Rows are points. The last column is the point's height on a tilted bowl or saddle (a function of degree 2), plus a little noise. Along how many of its main directions does it bend up, bend down or stay straight?
(in the rows, 128 means zero)

Points (9 x 3):
[[149 134 121]
 [148 159 109]
 [197 127 203]
 [120 148 113]
 [158 103 148]
 [ 79 121 149]
 [ 81  95 142]
 [124 134 113]
 [154 120 134]]
Directions: 1 up, 0 down, 1 straight

Points (15 x 4):
[[ 86 133 183 142]
 [110 110 179 113]
 [ 93  91 132 137]
 [150 114 125 104]
 [151 131 127 127]
 [ 69 110 149 188]
 [154 159 149 174]
 [145 157 127 153]
 [131  88 111  68]
 [164 126 153 140]
 [ 95 123 130 148]
 [ 96 148 112 144]
 [165 124 133 128]
 [ 70 188  76 112]
 [143 151 141 153]]
Directions: 1 up, 2 down, 0 straight

Points (26 x 5):
[[171 138 129 109  94]
 [ 99 139 148 107 161]
 [ 69 104  90  93 191]
 [142 184 165  94 170]
 [197 137 113 156  59]
 [133 138 125  71 130]
 [139 107 126 104 129]
 [139 113 126 167 123]
 [133 115 131 143 131]
 [ 94  85 126 147 145]
 [118 141 144 109 152]
 [161 108 146 112 117]
 [116 119  88 139 150]
 [151  60 171 144 107]
 [159 125 127 100 107]
 [119  98 183 105 165]
 [119 125  73 130 153]
 [141 110 150 159 127]
 [134 188 165 147 157]
 [ 47 111 120  92 169]
 [133 108 106 150 133]
 [117 171  71 154 116]
 [156 125 100  61  85]
 [108 151  97 129 135]
 [132 126 114 149 127]
 [163 123 143 146 117]]
Directions: 1 up, 2 down, 1 straight

Points (46 x 7):
[[104  94 143 119 114  86 123]
 [131 103 114 119 124 120 124]
 [104 149 131 156  91 139 160]
 [106 104 129 144 188 130 160]
 [118 174  81  79 139 210 217]
 [ 65 143 123 101 104 117 143]
 [144 128 166  76 140 153 137]
 [126 156 103 118 125  96 142]
 [119 171  92 137 125 189 171]
 [ 94 165 102  92 145 125 152]
 [ 75 116 136 135 124 107 150]
 [ 86 188 111 120 134 130 165]
 [132 108 123  89 116  92 119]
 [145 140 102 194  83 135 132]
 [106 140 124 136  89 165 163]
 [151 138 109  94 159 168 157]
 [154 120  85 178  89 135 122]
 [128 127 200 140  97 114 157]
 [175 100 151 137 108 119 116]
 [181  90 127  90  63 130 149]
 [176 136  97 119 140 157 132]
 [ 69 144  88 127 115  62 170]
 [ 87 108 124 114 131 121 137]
 [134 114  40  90 100 130 179]
 [129 113 120  83 100 111 125]
 [127  84  93 112 148 119 134]
 [168 120 119 127 111  69 141]
 [111  97 116 143 120 151 144]
 [124 129 137 118 135 105 127]
 [150 146 147 101 142 173 159]
 [102 139 149 125 141 149 155]
 [177 100 126 111 123 156 120]
 [143 169 193 167 168 178 228]
 [137 139  99 177  97 135 132]
 [105  80 171  99 177 105 110]
 [163 114 104 129 169  83 136]
 [125 122 134  93 136 129 124]
 [141 100 110 170 127 124 122]
 [111 118 144 111  86 184 171]
 [134  85 131 169 158 127 128]
 [136 187 135 140 110 128 160]
 [114 104 109  99 127 141 136]
 [171 100 161 118 179  73 127]
 [133  72 112 114 162 115 123]
 [165  98 157 163 137 153 119]
 [134 152 141 127 126 113 139]]
Directions: 4 up, 1 down, 1 straight
